Each row of a before or after table is a point. One or more steps were done to the points. Then noise was added and the rows were shuffled. The steps act on columns, c1 being the first. Name the steps. A step turns or swaps two columns, mirrors them in a line or flattens them onto one, adds a multiple of one to another, or multiplies or shifts one. Angles are multiples of 10 degrees, from the lower column toward the higher: turns from -170 to 170, lines from 10 to 170 but not 90. Use the fewest steps. Two steps may share a column if one is a turn and the other turns, adds or multiplies; they go together, in the order done. Otherwise the lowest column goes first.

Before, 14 rows:
-0.29  +0.02  +0.89
-0.33  +0.04  +0.94
-0.22  -0.15  +0.99
+0.04  -0.08  -1.51
+0.03  +0.18  +0.70
-0.16  +0.07  +0.83
+0.26  -0.36  +0.99
-0.20  +0.01  +0.74
-0.27  -0.08  +0.09
-0.20  -0.26  +0.98
-0.23  -0.50  +0.86
+0.22  -0.25  +0.76
-0.32  +0.13  +0.98
+0.12  -0.03  +0.80
After:
+0.26  -0.35  +0.68
-0.22  -0.15  +0.68
-0.32  +0.02  +0.64
-0.32  +0.12  +0.69
-0.29  -0.08  +0.07
+0.20  -0.24  +0.53
-0.24  -0.50  +0.61
-0.15  +0.08  +0.57
-0.20  -0.27  +0.67
+0.05  -0.07  -1.06
+0.04  +0.16  +0.51
+0.10  -0.03  +0.57
-0.34  +0.05  +0.66
-0.23  +0.00  +0.51
Steps: multiply c3 by 0.7

Before, 13 rows:
+0.24  -0.09  -0.06  -0.50
-0.37  -0.39  -0.04  +0.34
+0.30  +0.55  -0.02  -1.03
-0.29  -0.03  +0.19  +0.07
+0.33  +0.44  +0.15  -0.60
-0.84  +1.60  +0.48  -0.14
+0.12  -0.24  +0.03  +0.24
+0.31  +0.26  -0.10  -0.39
+0.35  -0.38  +0.35  +0.34
+0.23  +0.24  +0.36  +0.24
+0.33  -0.46  +0.17  +0.07
+0.02  -0.42  -0.13  +0.30
+0.25  +0.28  -0.11  +0.37
After (13 x 4):
+0.17  +0.93  -0.99  +1.33
-0.11  +1.15  +0.20  -0.06
+0.03  -0.10  -0.36  +0.02
+0.23  -0.49  -0.28  -0.14
-0.45  -0.52  +0.14  -0.11
-0.09  -0.36  +0.05  -0.03
-0.34  -0.28  +0.20  -0.39
-0.48  -0.09  -0.06  +0.35
-0.09  +0.41  +0.16  -0.33
-0.15  +0.44  +0.34  +0.07
+0.09  -0.44  +0.16  -0.25
-0.30  +0.74  +0.17  +0.10
-0.12  -0.22  +0.25  +0.35
Steps: turn c1 and c3 by 130 degrees; turn c2 and c4 by 60 degrees

Before, 14 rows:
+0.20  -0.03  -0.13  -0.20  +0.07  -0.58
+0.23  +0.32  -0.31  +0.00  +0.32  -0.44
+0.59  +0.19  -0.19  -0.53  +0.47  -0.38
-0.48  -0.13  +0.87  -0.22  -0.51  +0.79
+0.46  +0.56  +0.46  -0.19  +0.57  +0.05
-0.54  -0.03  +1.04  -0.36  -0.36  -0.13
+0.33  +0.07  +0.48  -0.18  +0.19  -0.53
-0.25  +0.00  +0.65  +0.10  +0.16  +0.00
+0.24  +0.17  -0.02  -0.20  +0.62  -0.71
-0.29  +0.92  +0.11  -0.79  -0.39  +0.21
-0.14  -0.31  +0.57  -0.21  +0.31  -0.01
-0.45  -0.06  +1.06  +0.29  -0.49  +0.29
-0.18  +0.63  -0.57  -0.62  +0.69  -0.59
-0.34  +0.59  -0.37  -1.05  -0.10  +0.01
After, 14 rows:
-0.35  +0.41  +0.06  -1.11  -0.11  -0.38
+0.46  +0.12  -0.13  -0.34  +0.56  +0.44
-0.30  +0.36  -0.22  -0.99  -0.39  +0.07
-0.45  -0.10  -0.48  +0.27  -0.48  +1.00
-0.18  +0.27  +0.66  -0.74  +0.69  -0.44
+0.60  +0.19  +0.40  -0.52  +0.46  -0.11
-0.53  +0.11  -0.04  -0.30  -0.36  +1.05
+0.32  +0.06  +0.44  -0.19  +0.19  +0.58
-0.46  +0.05  -0.90  -0.16  -0.52  +0.71
-0.14  +0.04  -0.09  -0.10  +0.32  +0.56
+0.19  +0.05  +0.60  -0.18  +0.07  -0.01
-0.25  -0.04  -0.11  +0.08  +0.16  +0.66
+0.24  +0.08  +0.70  -0.23  +0.63  +0.08
+0.25  +0.03  +0.49  -0.11  +0.31  -0.22
Steps: flatten c2 and c4 onto the line at 110 degrees; turn c3 and c6 by 100 degrees
